Each wall is flat, endless, passes through zero and stands at right angles to its row. A trip goes straight from one point to another. Which walls does it cross, in order?

Walls:
(1): +0.78 +0.14 -0.48
(2): -2.93 +3.10 -0.31
(3): +0.25 -2.07 -2.12
(4): +2.77 -0.52 +1.95
(5): -0.53 -1.08 -1.68
(6): -1.04 -0.74 +0.82
(7): +3.64 +0.79 +0.12
(8): +2.56 +1.39 +2.06
(9): +2.54 +0.97 +1.37
Trips:
+0.69 -0.90 +0.66 to +2.01 -1.06 +2.08 => 3
+2.68 -2.40 -0.36 to -3.55 +2.42 -0.97 => 8, 9, 4, 7, 2, 1, 6, 3
+0.80 +1.63 +0.43 to -0.64 +4.22 -0.84 => 4

Walls:
(1): +0.73 -1.35 -0.29 +3.36 -3.88 -0.23 -2.26 -1.37
(2): -0.95 -3.24 +0.03 +1.02 -1.64 -3.13 +0.12 +0.01
(3): +1.80 -1.59 -1.47 -0.98 -0.48 -2.97 -1.68 -0.83
(4): -0.40 +3.41 -0.03 +2.73 -0.62 +1.01 -2.14 +0.11
(5): +0.91 +0.29 -1.65 +2.45 -4.09 -2.22 -0.51 -3.33
Trips:
-2.70 +1.19 -1.62 +1.70 +0.39 +2.48 +0.34 +1.61 to +0.88 +0.11 +0.62 -1.45 +0.04 -0.31 +1.57 +1.33 => 4
-1.94 +1.22 -1.74 +0.10 +2.48 +0.96 -1.05 -2.74 to +0.68 -1.32 -2.45 +0.16 +2.73 -0.84 -1.55 +1.16 => 3, 4, 2
+1.94 -0.32 -0.90 -2.21 +0.67 -0.21 -2.42 -0.03 to +2.05 +1.41 +1.25 +0.50 +0.29 -0.23 -0.91 +1.00 => 4, 1
+0.52 +0.65 +1.85 +0.45 +4.10 +2.58 +1.00 -1.73 to +2.92 -0.51 +1.24 +1.29 -1.71 +0.39 +2.54 +1.37 => 4, 1, 5, 2
+0.13 +2.11 -1.50 -0.90 +1.15 +3.92 -3.38 +0.07 to +3.03 +2.10 -2.32 -3.37 -2.13 +0.63 +0.17 -1.99 => 3, 5, 4
-3.37 +0.43 -0.76 +2.01 -1.86 -1.63 -1.47 +2.03 to +3.48 +1.70 +1.11 +0.06 -3.27 +0.37 -0.29 +1.65 => 3, 2
+0.41 -2.17 +0.48 -2.80 -2.48 -4.82 -0.43 +0.84 to -1.05 -0.87 +1.97 -1.06 -0.60 -0.04 +0.58 -0.03 => 1, 5, 3
-0.01 -3.20 -1.67 -0.74 -0.11 -3.21 -0.88 -0.42 to -4.66 -1.61 +2.11 +1.44 +0.61 +0.02 -1.07 +1.10 => 5, 3, 4
-2.83 -0.77 +3.09 -0.97 -0.95 -1.47 -0.39 +0.29 to +0.48 -0.84 +1.21 -1.38 -0.92 +1.27 +0.57 +0.34 => 2
-3.07 -1.64 -1.29 -1.19 -2.96 +2.23 -2.00 +1.60 to -1.48 -2.59 +2.07 +0.10 +1.42 -1.36 -1.46 -0.24 => 4, 3

Walls:
(1): +0.39 -2.04 -0.43 +1.37 -0.34 +0.53 -0.50 -0.59 -2.82 +2.08 +3.11
(2): -1.28 -0.61 -0.15 +1.94 -1.11 +2.96 -0.22 -0.88 -3.38 -0.85 +1.41
(3): +4.06 +3.39 +1.47 -0.01 +0.09 +0.04 +2.46 -1.04 +0.08 -2.42 -1.33
(4): -1.73 +1.32 -1.66 +0.14 -2.61 +3.61 +2.42 -2.42 -3.18 -0.98 -0.01
(5): +0.08 -0.51 +1.47 -2.58 -2.44 -3.28 +0.98 -1.45 -1.97 +0.68 -0.80
(6): +0.40 -0.55 -0.68 -2.53 +2.09 +0.04 -0.24 +0.35 -2.72 +1.54 -4.00
(7): -1.80 +0.55 -1.38 +1.22 +2.67 -0.93 -0.51 +1.31 +3.04 +0.81 -0.73
(8): +0.20 +3.51 +0.61 -0.22 +0.57 -0.63 +0.03 -1.84 +1.18 +3.51 +0.74
(9): -2.03 +0.98 -2.99 -1.19 +0.16 -1.04 +2.70 +0.16 +1.38 -0.92 +0.66
Trips:
+1.25 -0.68 -0.25 -1.91 -1.70 +0.82 +2.38 +1.01 +0.56 -1.40 -1.44 to -0.87 -0.22 +2.97 -2.24 +2.51 +0.55 +1.98 -0.40 -0.36 -2.93 +1.36 => 6, 2
-1.98 +1.40 +0.01 -1.75 -3.48 -1.12 +1.11 -1.05 -0.32 -3.50 -1.20 to +2.97 +2.68 -1.37 -1.16 +1.78 +2.46 +2.28 +0.21 +1.38 -2.13 +0.25 => 2, 5, 8, 7
-1.34 +0.97 -1.34 -1.69 -3.31 +0.55 +0.35 +1.03 +2.43 -2.06 -3.34 to -0.01 -1.83 -3.30 -2.20 -1.21 -2.74 -2.56 -3.60 +0.09 +3.19 +0.41 => 3, 8, 4, 1, 7
+0.71 -2.47 +1.42 +1.31 -1.63 +0.34 +4.41 +0.58 -0.67 +1.04 -2.69 to +0.67 +0.32 +4.48 +0.19 +1.26 +0.31 -3.29 -0.09 +0.78 +0.36 -1.56 => 1, 2, 4, 8, 7, 5
+0.85 -3.72 -2.28 -1.98 -0.59 -1.63 -0.05 -0.28 -1.54 -0.34 -0.73 to +0.94 -0.80 -0.72 -0.87 +0.83 -4.13 +0.80 +0.95 +4.46 -0.06 +0.14 => 7, 1, 6, 8, 3

Walls:
(1): +1.14 -1.58 -3.09 -1.90 +0.88 -1.07 -4.02 +2.80 -0.29 +0.89 -1.69 -1.12 -2.85 -0.21
(2): -1.97 -0.98 -1.00 +1.38 +1.94 -0.23 -1.24 -2.25 +0.98 +3.43 -0.87 +1.56 -1.22 +0.26
(3): -1.73 -1.24 -2.62 -2.04 -1.28 -1.09 +0.93 -2.16 -0.42 -1.45 +0.15 -1.90 +0.48 -2.52
(4): +1.72 +1.93 -0.93 -0.71 -2.49 +1.27 +0.26 +1.15 -1.29 +0.43 -0.24 +2.10 +0.40 -0.62
(5): +0.02 -0.62 -2.14 +2.62 +1.45 +3.52 +1.71 -0.55 -0.50 -0.66 +0.95 -1.07 -2.13 -3.20
(6): +2.41 -1.50 +2.89 +1.27 +1.22 +0.36 -3.10 +0.28 +1.12 -1.84 -0.02 -1.03 +0.93 -1.77
Trips:
+0.26 -2.13 +0.05 -0.55 -0.65 -0.01 +0.64 +1.89 +0.79 +0.66 +0.55 -0.78 -0.88 +0.82 to +1.60 -0.35 -1.38 -0.65 +1.03 -2.90 +1.95 +2.20 +1.68 -1.20 -3.62 -2.66 +0.14 +1.11 => 3
+0.38 +0.91 +0.09 +1.13 -0.08 +0.48 -0.79 -1.15 +3.20 +1.85 +0.35 +1.01 +0.21 +2.10 to +0.07 -1.16 +0.54 -0.29 -0.94 -0.15 +0.61 +1.73 +1.50 +5.68 +2.34 +0.36 +0.49 +0.73 => 4, 1
+1.40 +0.94 -2.22 +0.97 +0.80 -0.28 -1.21 -0.60 +0.87 -1.75 +2.17 +1.47 -1.29 -0.14 to +2.84 +2.64 -1.01 -1.50 -0.70 -2.20 +2.26 +1.14 +2.48 +1.57 -2.13 +1.54 +2.56 -2.16 => 2, 6, 5, 3, 1
+0.37 -1.72 -1.33 -0.24 -0.21 -1.41 +0.18 +1.69 -0.16 -1.01 +1.64 +0.70 -2.63 -0.36 to +0.23 +1.55 +1.43 +3.25 +0.95 +1.52 -2.49 +1.10 +0.13 -0.05 -1.78 +0.60 -1.28 +2.74 => 3, 6, 2, 5
+1.06 +0.60 -3.73 -0.46 -0.17 -0.06 +0.28 -0.92 -3.26 +2.14 +1.28 -2.31 +2.28 +1.49 to -0.53 +2.96 -0.41 -2.37 +0.99 -2.71 -1.41 -0.38 -1.25 -0.10 +1.50 -2.39 +1.79 +1.90 => 5, 4
+2.81 +3.92 +0.25 +3.59 +1.86 +1.60 +3.61 +1.89 +0.02 +0.33 -6.23 -2.74 -0.94 -2.26 to -0.70 -2.79 -3.64 +2.43 -0.91 +0.87 +0.22 +1.81 +1.31 -3.08 +2.64 +0.55 +0.22 +2.55 => 1, 6, 4, 3

Walls:
(1): +1.72 +0.49 -1.20 -0.01 -0.07 +0.06 -0.86 -3.38 -1.62 +0.46 -3.06 +1.77 -0.91 -3.57 +0.97 -2.79 +0.18 -0.77 -1.82 +2.88 +1.43 +0.33 +0.71 +1.50
(2): +3.31 -0.99 -0.18 -2.77 -1.56 -0.23 -1.21 +0.80 +0.68 +1.29 +3.77 -0.10 -1.09 -1.77 +2.28 +0.24 +2.23 -2.47 -2.94 -1.95 +2.45 -2.01 -0.29 -1.96
(3): -0.84 -1.83 +4.49 +1.44 +2.66 +1.48 -1.37 +3.90 +0.46 -1.12 +3.90 +2.25 -2.58 +1.50 -0.14 +0.94 +1.56 -3.05 +0.06 +1.22 +2.99 -0.13 +0.80 -2.93
(4): -0.15 -2.07 +1.51 -1.21 +1.13 +0.93 +2.31 +0.00 +4.54 -1.13 -1.75 +0.77 +4.25 +0.19 -2.09 +1.12 +0.32 +1.28 +0.92 -1.77 +1.84 -0.62 -0.67 -0.01
(5): -0.17 +1.41 -3.85 -0.75 +0.08 -1.45 +2.19 +0.56 -1.04 -4.62 -2.05 +1.04 +0.27 -1.19 -0.49 +0.89 +1.93 -2.72 -0.16 +0.28 -1.81 -0.22 -0.18 +0.52
(6): -2.83 -0.91 -1.15 +1.30 +0.44 -0.39 -0.22 -0.88 -2.33 -0.20 +0.14 +0.13 -0.63 -0.59 +0.37 +1.68 -1.71 -2.40 -2.76 -0.79 +1.79 +0.24 -3.14 -0.11
(7): +2.41 +0.10 -1.03 +1.05 +2.69 +1.67 -1.58 +1.88 +1.28 -1.13 +0.78 +0.45 -0.87 -1.93 -1.62 +0.33 -0.55 -2.83 +0.22 +0.13 +0.74 +0.06 -1.88 +1.79
(8): -0.02 -0.70 -1.18 -0.98 +2.28 +1.04 -0.04 +2.75 +1.78 +0.26 +1.99 -0.93 +0.30 +2.80 -0.60 +0.26 +0.01 -0.21 +1.50 +0.05 -0.14 +1.11 +0.03 +3.87
(9): -2.64 -0.76 +2.75 -4.22 +1.09 -1.47 +0.69 +1.99 -0.28 +0.27 -0.37 +0.99 -1.94 +1.49 -0.32 -2.43 +0.80 +1.40 -4.08 -3.01 +0.91 +3.07 -3.01 -2.36
(10): +0.98 -3.25 -1.53 -2.26 -0.45 -0.16 -0.14 -1.10 -0.47 +0.96 -0.06 +1.95 -2.43 +0.86 -0.15 +1.35 -1.44 -1.03 -0.45 +3.95 -0.69 -1.61 +0.11 -1.11
(11): -1.12 +1.51 +0.53 +1.03 +0.27 +1.63 +0.38 -0.38 -1.68 +0.23 +0.62 +2.72 +0.44 -2.82 +0.80 -0.12 +0.22 +2.29 -0.68 +1.29 -2.43 +1.22 +1.10 +0.75
Trips:
+2.93 +1.63 -1.43 +1.97 -1.88 +1.18 +1.48 +1.23 +0.62 -2.47 +1.52 -0.03 -0.07 -1.28 -2.07 -0.27 +1.13 +1.86 -1.13 -2.58 -2.13 -2.13 -1.02 +0.59 to -2.81 -0.55 -0.03 +1.11 -0.81 -1.27 -3.55 +2.50 +2.89 +3.05 -0.27 +5.38 +2.73 -0.70 -3.41 -0.11 -0.84 -1.72 -1.23 -2.98 -0.10 -0.18 +0.37 -0.43 => 9, 3, 6, 5, 8
+0.31 +0.28 -1.67 +1.63 -1.81 -0.05 -0.97 -0.01 -2.17 +0.31 -0.64 -0.56 -1.55 -0.04 -0.55 -1.27 +0.90 +0.17 +0.02 +0.85 -0.68 -0.43 +0.27 -1.20 to +2.40 +0.28 -0.98 +0.02 -2.17 +2.23 -0.21 +1.86 +1.22 +1.04 +1.16 +3.56 -1.57 +1.85 -0.96 +1.61 +1.16 +2.52 -1.57 +1.19 -1.13 +0.03 +2.65 -0.75 => 6, 2, 3, 5, 1, 8
+1.51 +3.00 +0.15 -4.29 +1.47 +0.57 +0.80 -2.43 -1.23 -3.76 +1.71 +0.19 +0.98 -0.79 +1.20 +3.28 -1.02 -1.09 -0.38 +0.88 +0.31 +1.50 -1.47 -0.14 to -1.04 -1.72 -1.42 -1.80 +2.13 -1.41 +2.15 -1.64 -3.18 -0.49 +2.13 -0.90 -0.86 +0.30 -0.23 -1.64 -0.09 -0.81 +0.94 +0.77 -1.57 +3.88 -1.10 +1.30 => 4, 8, 2, 7
+2.78 +0.60 +2.66 -0.28 -0.03 -0.43 -2.35 -2.11 +2.62 -2.63 +1.48 -2.88 +3.01 +0.85 -6.08 +0.68 +0.22 -1.05 -2.95 +1.24 +1.08 +0.49 +2.71 +4.66 to -0.74 -3.29 -0.60 +0.61 -0.90 +0.57 -2.56 +0.89 -2.39 -1.60 -1.79 +0.80 -4.76 +2.56 -0.27 -0.91 +0.07 +0.80 -0.32 -0.91 -1.19 +1.57 -0.44 +1.76 => 3, 10, 4, 9, 6, 5
+0.98 -1.84 +0.83 -1.79 +1.84 +1.07 -3.23 +2.64 +1.89 -2.47 +1.29 +2.12 -2.13 -0.89 -1.63 -0.95 -2.83 -0.22 +0.28 +2.12 -0.07 +0.01 -0.01 -1.03 to +0.16 +1.15 -1.86 +0.27 +2.23 -1.39 -0.05 -1.29 -1.70 -2.60 +2.26 +0.61 +2.82 -1.19 +2.81 -0.57 +1.75 +1.95 +0.00 -1.95 -0.55 -3.16 -3.21 +3.93 => 11, 1, 5, 6, 9, 10, 3

Walls:
(1): -4.38 -3.41 -1.90 +1.52 +0.80 -1.74 -2.56 -3.47 +1.86 -0.64 -0.33 -1.91 -1.73 -3.84 -0.30 +3.44 -0.83 +0.51 +1.40 +1.05 -3.29 -0.97 +1.08 +0.74 +0.57 +1.20 +4.14 -5.02 -4.41 -1.03 -2.77 -2.33 +1.10 +1.48 +1.70 -1.52 +1.18 -0.17 -2.46 +2.33 +3.21 -0.68 -1.08 -3.03 +1.90 +1.62 -0.47 -0.53
(2): +1.07 -0.97 +3.16 +2.21 -1.41 +1.16 -2.95 -0.55 -2.16 -0.33 -2.49 +1.77 -0.34 -0.26 -1.32 +0.27 -0.97 +0.19 -0.89 +1.69 +1.39 +3.20 +0.36 -0.92 +1.93 +0.43 +1.21 +0.03 +0.80 -0.11 -1.62 -0.56 -0.06 -0.79 +0.43 -0.41 -1.78 +1.40 -1.11 +0.54 -2.44 -0.81 -3.13 -1.88 +1.29 +1.25 +1.49 -1.71
(3): +0.32 -1.63 +2.73 -2.20 -0.45 +2.78 -0.33 -3.87 -0.74 +0.49 +2.27 -1.68 +0.14 -1.16 +4.56 -1.04 -0.09 -3.88 -0.04 +0.69 +2.17 -2.04 -2.88 +1.42 -2.75 -0.58 +0.23 +0.87 -0.19 -3.74 -0.37 +0.38 +1.96 +0.96 +0.33 -2.84 -1.23 -0.60 +1.94 +0.17 -2.38 +0.69 -0.26 -0.21 -0.03 -0.88 +0.20 -0.58
(4): -1.40 -0.39 -1.66 +0.33 -1.66 +0.88 +0.44 +1.13 +0.76 +1.76 +0.55 +1.27 -2.57 -0.11 +0.91 +3.47 +0.73 -2.57 -3.89 +0.25 +0.76 +2.15 -3.24 -3.19 -4.08 +1.64 +1.23 +1.37 +0.29 -0.76 -0.90 +3.49 -1.22 +2.80 -0.91 +1.40 -2.73 +0.36 -1.71 +2.37 +0.34 -1.22 +0.71 -0.65 +1.36 +1.86 +0.71 +0.19
(5): -0.93 +2.30 +1.04 +3.91 +0.21 +2.10 +2.21 -1.47 -0.95 +1.87 -1.59 -1.20 -1.68 -0.67 -2.30 -4.40 +2.57 -2.92 -5.42 +1.46 -1.68 -1.32 +1.54 +1.23 +0.43 -3.94 +1.99 -1.61 +4.26 +2.52 +0.87 -2.48 +0.63 +1.31 -1.17 +0.24 -3.06 +0.39 +0.64 +0.64 +2.76 -2.03 +1.99 +1.69 +0.04 +0.10 -1.96 +2.47
(6): -0.60 +1.45 -1.69 +1.68 +1.26 +1.68 -0.57 -0.08 +3.71 +2.96 -0.14 -1.26 -2.28 -1.31 +1.13 +1.42 +2.50 -2.69 -0.01 +1.04 -0.18 -1.51 -1.07 +2.45 -2.18 +0.69 +2.29 +0.39 -0.60 +0.45 -0.97 +2.13 +1.53 +0.47 -0.57 -0.60 -0.14 -2.16 +0.55 -2.07 -3.05 +1.42 +1.31 +0.76 -0.04 -0.22 +0.94 +2.22
(7): -0.86 -1.48 +0.05 -0.06 -1.87 -1.39 +4.19 -0.42 -1.33 -0.66 +0.85 -0.02 +1.72 +1.54 +0.21 -2.74 -2.24 +2.23 +0.79 -2.22 +1.95 +1.46 +1.14 +0.68 -2.21 +2.20 +0.25 -1.51 +1.55 +0.56 +3.75 +2.25 -0.12 -0.09 -1.47 -2.43 +1.01 -2.37 -1.46 -2.55 -0.65 +0.01 -3.12 -1.29 -0.19 +4.47 +0.36 +0.12
Trips:
-3.71 +0.94 -0.96 -0.27 -0.70 +0.75 -2.99 +2.54 +4.60 -3.38 -1.25 +2.57 -0.62 -1.38 +0.46 -0.27 +0.55 -1.48 -2.00 +0.75 -1.18 -3.24 +1.23 +3.01 -1.41 +1.52 +1.78 +1.54 -2.96 +2.80 -2.39 +0.55 +1.50 -0.93 +0.07 -2.56 -0.45 +3.43 +0.85 +0.87 -0.39 -3.34 -0.49 +0.57 +2.62 -0.60 -0.80 -3.09 to -1.30 +2.13 +2.50 +1.12 -0.47 -1.11 +1.17 +0.59 -0.98 +1.98 -0.52 +3.23 +1.50 +0.81 -0.32 +3.09 +0.87 +1.21 -2.99 -0.12 +1.81 +1.19 +1.68 -1.11 -1.43 +3.34 -1.54 -2.07 -0.68 -0.14 +1.32 -1.08 +0.99 -2.32 -0.34 -2.99 +0.69 -0.37 -0.34 -0.14 -1.49 +1.17 -2.14 -1.66 +0.41 +2.21 -1.26 +2.16 => 5, 7, 6, 1
-1.46 -3.38 +0.52 -0.43 +2.59 +1.21 -0.36 +0.69 +1.82 -0.23 -0.19 +1.72 -0.25 +0.93 -1.43 +2.63 +2.94 +0.11 +1.75 +4.74 +0.78 -2.51 +3.24 +1.82 -0.72 -3.10 +0.06 +0.57 -3.08 +2.41 -0.80 +1.70 -0.09 +0.01 -0.25 -0.81 -2.78 +1.80 +4.12 +0.50 +1.85 +0.10 +0.29 -0.72 +0.18 -2.18 +1.81 -1.43 to -1.26 -0.04 +0.33 +3.19 +1.76 -0.88 +2.05 +3.90 -2.15 -0.40 -3.25 -1.16 +0.92 -0.77 -0.09 +0.39 -0.71 -0.29 -2.46 -0.49 -0.09 -0.39 +0.34 +0.94 -0.97 -0.99 -0.61 +2.73 +3.73 +0.32 +2.97 +0.38 -1.73 +1.11 -1.45 -3.10 +1.59 -0.91 +0.32 -0.10 +0.00 -1.26 +0.89 -1.29 -0.71 -1.24 -0.03 +0.22 => 3, 1, 7, 4, 6
